Rows are points. A path goes straight from each point to the next, and from the last back to the first. The post is the endless flat space through its rows: a point in 2 columns, a line in 3, a plane in 4, and so on, so that a path can go around it. How many times does the path go around the post? Going back the other way cancels.

Post (1 x 2)
[[  3 -16]]
Path (25 x 2)
[[ 18  -2]
 [ 20 -16]
 [  8  -1]
 [-26  10]
 [-26 -24]
 [  3 -33]
 [ 24 -24]
 [ 42 -19]
 [ 18 -36]
 [ 25 -42]
 [ 28   2]
 [  0  36]
 [-40   1]
 [-11 -26]
 [ 10 -60]
 [ -7 -44]
 [-19 -19]
 [-17 -10]
 [-12 -32]
 [  2 -42]
 [-26 -32]
 [  3 -48]
 [ 11 -28]
 [ 34   6]
 [  2   9]]
Times around: 2

Post (8 x 9)
[[-22 -36  28  10 -14 -15  31  57   8]
 [ 32  28  -7   7   7  42 -44   3   2]
 [ 10   6 -14  -4  23  25  -2 -13  17]
 [  0  18 -14  -8  45  10 -45   1 -43]
 [ -8 -37  23  48 -25 -22  31  21   7]
 [ -3 -22   3 -21 -36  -2  29  14 -34]
 [  7  14   2 -25   8  -7 -35 -15   0]
 [ 13  29 -43   9  11   8 -40  14   7]]
Path (21 x 9)
[[  0  -6 -16 -19  15  16 -57 -10  10]
 [  7 -36  -6   2 -16  16  -7  38   2]
 [-18 -11 -38  48   0  16 -20  27   7]
 [-21  11   0  11 -21 -19  -1 -23 -60]
 [ 21  53  15   1  31  14 -37 -44  -6]
 [ -7  25  15  -7  13  36 -13  -8 -14]
 [-21  12   7   2  13  23 -16  24 -11]
 [ 11  46   6 -12  -7   6  -1 -37  11]
 [ 20   9   1   2   1  10   8  43  16]
 [  1  31  -8 -25  13 -16 -12 -10 -13]
 [-13  16   6 -24   2   5 -10  -9 -43]
 [-21  -2 -13  14   3  28 -16 -10  22]
 [  9   4 -27 -39 -16  16 -32  28 -33]
 [ 19 -52  -2  10  44  -4  33 -23 -18]
 [  9 -10 -21  48  40   5 -46  42 -32]
 [-21 -45  29  36  18  42 -11  24 -19]
 [-22  10 -14  12  -4  26  -9  -3  -7]
 [  6  13  20 -12  29  17 -12 -26   8]
 [ 12   3  39 -31   6 -11  -4 -38  27]
 [  0  26 -18   6  -8   3  13 -27   4]
 [-30  23 -19   3  38  14 -41  -9  14]]
Times around: 0

Post (17 x 18)
[[ 11  30   1 -11   6  16  -4 -22  -1   3  18  -2 -26 -17   1 -25   3  16]
 [  5  14 -17 -11  -4  29   6 -25 -18 -12   7 -12  27 -33 -14  -2   1 -17]
 [ 13   9  -7  15   5 -10 -18 -21 -20  -1  -4  -1 -10 -14  35 -11   8  34]
 [-11 -18 -15  12 -20 -34 -21  18  -9 -21 -21 -10 -11  14   7 -24  14  20]
 [ 14  -7   8   5  -5 -12   2 -26  -7  -8 -11   2 -32  22  17  -4  24  22]
 [ -9  -6  15  24 -25 -38  -2   7  -1  13  12 -10   8 -16 -29 -11   5 -29]
 [-17  -9  10   1  -7 -38 -15   8   1 -14 -20   0  13  -3   5 -18  -8 -21]
 [  3 -14   1   4 -10 -33 -15  -5  12 -23 -14   9 -11 -11  13  -4   3  39]
 [-16 -32 -11  11   7 -42 -16  -8   1  -4 -19  -4 -26 -12  10 -13  10  16]
 [  3   5  -6   8   4  17 -22 -33  14   1  22  -2  -5  -4  12  -9   0  13]
 [ 16  20  -3  12 -10  26  -8 -23  -4   6   1 -12 -26 -13  -5  13 -13   2]
 [ 13  12   1  -4  -3  36 -15 -19 -15   9   9  21  14 -31 -24   1  11 -24]
 [  4 -12   4 -25 -23  28  -2   2 -12  13  21   6  18 -34  -3   1 -14 -40]
 [ 26  12 -12  -9  -3  14  -8 -34  -3  23  -8  -8 -10   3   2  -7  -1  36]
 [ 24   8 -10  10  16   3   4 -10  -6   5  17  -4 -17  11  -1  -7  -9  21]
 [-30 -27  44  13  -1 -32 -17   9 -12  -1   4 -21   1   9 -18  -6  -9   1]
 [-24 -23  36  10  -8 -14   1  39  18  14  -4 -18  19 -18 -15 -10   9 -27]]
Path (21 x 18)
[[-14 -42  34 -10  20   3 -23 -10  42   5 -23  -5   3 -12 -19   3  16  19]
 [-14  -7  40 -23   9  11 -37 -11 -31  -7   2  -3   9 -21 -29  -8 -20 -11]
 [ 21  12   7   3   8   9 -11 -16  11  25  18  -5   1 -38 -10   3  20 -20]
 [-10   4 -11  -8   4  24  -9  -2 -20 -21 -17 -13   4  10  12   6  33  -2]
 [ -5  15 -13   0 -15  -1  11 -12  -2   6   8  -3 -39   9 -20  -9  26  12]
 [  3   0   9   9  -8  21  12 -16 -41  -2   2   4 -11 -16  10   8  12   7]
 [  1  13  28  12 -15 -38  20 -50 -21 -27 -21  -8  -9 -13  -7 -12  30   3]
 [ 23 -13   4  -4 -25  -8 -21   2  11  11 -21   8 -21 -24   6  -6  -5   0]
 [  1 -11  60  10   5 -12  -5  26   3 -17  -4   7  29 -30 -29  22   3 -12]
 [  1   7  -4  -6  14  -7  -8  16  16  15  31 -10 -25 -24   9 -10 -21   7]
 [  0 -12   0  -3 -15  15  -9  -9 -21  35  37   1   6 -24  35   7  13   3]
 [  3   0   4  28  21 -10 -30 -35 -24  20   5  42  -6 -29 -14   1   9 -18]
 [ 15   6 -17   5 -20 -19  -4 -12 -20  14 -37  -7   7  -9  11 -18 -14   3]
 [ 23 -18   1  -5 -22  -5 -23  19  11  10 -17  -3  10  -5  -2 -10 -10  24]
 [ -2   5  20  -3  28 -19 -29 -36 -31 -41 -12 -18  10  18  -9  -6  -7  31]
 [  7 -23  -4  14 -22 -25 -13  19  24   8  15  -4   6  34 -20  11  18  15]
 [  2  10 -12   6  -5 -32   5  -7 -10   0   8  24 -18  -5  14 -26  23 -14]
 [ -9  -1  16  -1 -34 -33   3  28   6 -15   6  -2  -6  10 -10  -8 -34   6]
 [-23   5  39  11 -12 -14 -16  18   8   4  15  15  -3 -25  -5 -12  -2   1]
 [ 13  -5  -7  23  -2  -2   4 -10   5   6  -3  -4  11 -17  -1  -3   4  35]
 [ -4 -11  28  -9  -8  27 -22   7 -11   8 -25 -16 -17  14  -5 -18 -10  10]]
Times around: 3

Post (17 x 18)
[[-10  22  -6 -14  13  -1 -12  -8  14   0   0   3  -2 -10   8  -5   9 -21]
 [-23 -13  20  -1  -3 -24  -7 -34  -1   3 -12 -11  21 -21  -8 -22   9  20]
 [  5  29  23 -21   4  29   8   5  -2  -7  12  17   7  -8   1  30 -17  -3]
 [ 38   3   3   9 -20  -9 -19  -3   5  -1 -28  19 -38  22  11 -32 -13  -6]
 [-27 -17  14  11 -19  -8  -8 -14  31 -21  -3  -1  23  -8   7  -3  -3  17]
 [-12  37   6 -21 -14   9  27   7  29  14  -6   8  -5 -20 -18  12   8  13]
 [ -4  23  -5 -18  -3  21   3   0   5 -12 -10  -2  10  -3 -16  11  15  -5]
 [ 18  12  11  -1  12  -6  21   7  16  -5  -4   0 -10  14  -2  33  -3  -5]
 [ 17  21   5  -7  10  21  17   2  19  -3   6  -7   5 -17  -7  -4  -6   1]
 [ 26 -16 -27  13 -19 -19 -32  -2  -6   5   2   9 -11  15  11 -20 -15  -8]
 [  9   1 -13  -2 -16   0 -12 -14 -15  15   1 -13  -7  19  33 -30  -1 -12]
 [ -5   1  13 -16   8   9  20  40   9 -14 -14   9 -13   3   3  10   0   4]
 [ 11  -4  28   6   0  -5  -8  -9  14   2   0   2  12 -18  15   0  26  27]
 [-13  37   1  -8   9  11  -6  -7   4  -1  16   0 -15   1  -6   3   4  22]
 [ 24  25  -6   6 -34 -27 -24  15 -11  -5  -8  -9 -18  25  24 -35  -8 -26]
 [ 23   5 -12 -15 -14  -9 -45   5   1  19 -13 -13 -28  29  12 -28 -16 -14]
 [-21  -3  19  13  -6   3 -10 -12   8  22   2   2   3   6 -18 -19  13   5]]
Path (30 x 18)
[[ 43  -1  26 -13  31  -2 -27  -1 -19  24 -12  13 -37 -20  21 -30   7  -8]
 [  0  -4 -19 -26   9 -39 -42  -7 -23  39 -30 -31   8 -17 -17 -15  27  -4]
 [ 28  17  19   2 -19 -12 -31  20  -1 -10 -17   2 -11   6  23 -23  -3  16]
 [-53  13  -2   5   5  -8  -6  -2   2  16   4 -17  -3  31 -10 -34  37  -5]
 [ 10  -2   4 -12   5  -9   5 -39  -4   8  13  16  -2  -8  -6   9  -7   9]
 [ 30   4  29   7 -16   3  21   7  16 -19  -6 -24 -11   0  11  -6  -8   5]
 [ 11   0  20  10  -8  -2 -19  -2  -6  -7 -22   8  15  -9   9  22  29 -18]
 [  5  -4  16  -8 -12  27  -5 -19 -14  -6 -21  -6  31  11  -9   5 -14 -20]
 [ 12   0  -4  -1  13  43 -11  20  14  -8 -14  -2   3  23 -10 -11  15   5]
 [ -7   7 -17  -9  -7   1  15  -2  23   7  -6  -9  -6  17 -18 -33  25  -8]
 [-14  11  18 -19   6  -6 -12 -26  19   1  26 -34   1   3 -19   6 -17  10]
 [  8   2  12  -7  38   6   2 -21 -23   6  17 -21   6  -8  -6   2  -9  -5]
 [ 22  25   1   9  11  17 -12   5   5 -23 -14  -3  -2   0  13  -7  12 -17]
 [ 34  39   6  18   1  28  19  -2  10  -2  -5  11   9 -13   9  -8  13   7]
 [ 51  26  23  46 -22 -15  41  14  20 -32   8  37   3   1  14   6  29  42]
 [  4  31   8 -10  43 -10  20  48  39  60  -2  -7 -44   8   9 -19  29  -3]
 [ 21 -18   1  17  -4   4  -4  30  15   2 -10  25  -8   2  18  37  13   7]
 [ 19  20  43 -25 -13  25 -16  -4 -12  11  -3   0   2 -26  23 -14  -8  -8]
 [ -3  20  -9 -16  -5  10  -3   0  23 -19  26  -3  -3  19  -4  42 -11 -45]
 [ -2  12 -11 -21  -5  -4 -19 -29 -25  -3   4 -11  26   3 -12 -20  19 -30]
 [ 13  -1  20 -15  32  11  13  30 -14  10  21   4  32 -18   1  18  -2  -6]
 [-12   1  -3 -17  19  -2 -48  30   4  13  -2  -4  -1  -8 -26 -28  -1  10]
 [  5  13  -1 -23  17  -5 -34  -2  -6  32  -3 -21 -15  36  15 -46  18   2]
 [ 10   8   2 -10 -20 -26 -13   0   6 -38  -6 -28  20 -10  19  -5  28   6]
 [-38  16  20 -14 -16  13 -36 -15 -10   8   6  15  -5 -26  -9 -29  -2 -21]
 [  5  38  28  -8  -9   9 -20 -16   0 -17   0 -32  26 -24  42   7  -1 -19]
 [ -1 -22  -6 -26   3  15 -26  24 -33  29 -19   0 -21  24  -2 -13   2  18]
 [-52  30   0  -5 -10 -15  -9  26  11 -15 -12  18 -18  13 -14 -20   3   0]
 [ -7  25 -30 -27  -2  15  -2  14  28 -12   8 -22  11 -13   2 -34  -6 -24]
 [ -3  -4  19   3 -22  -5 -28   2  16 -10 -10  11  -9  16 -14  -5  15  -1]]
Times around: 3
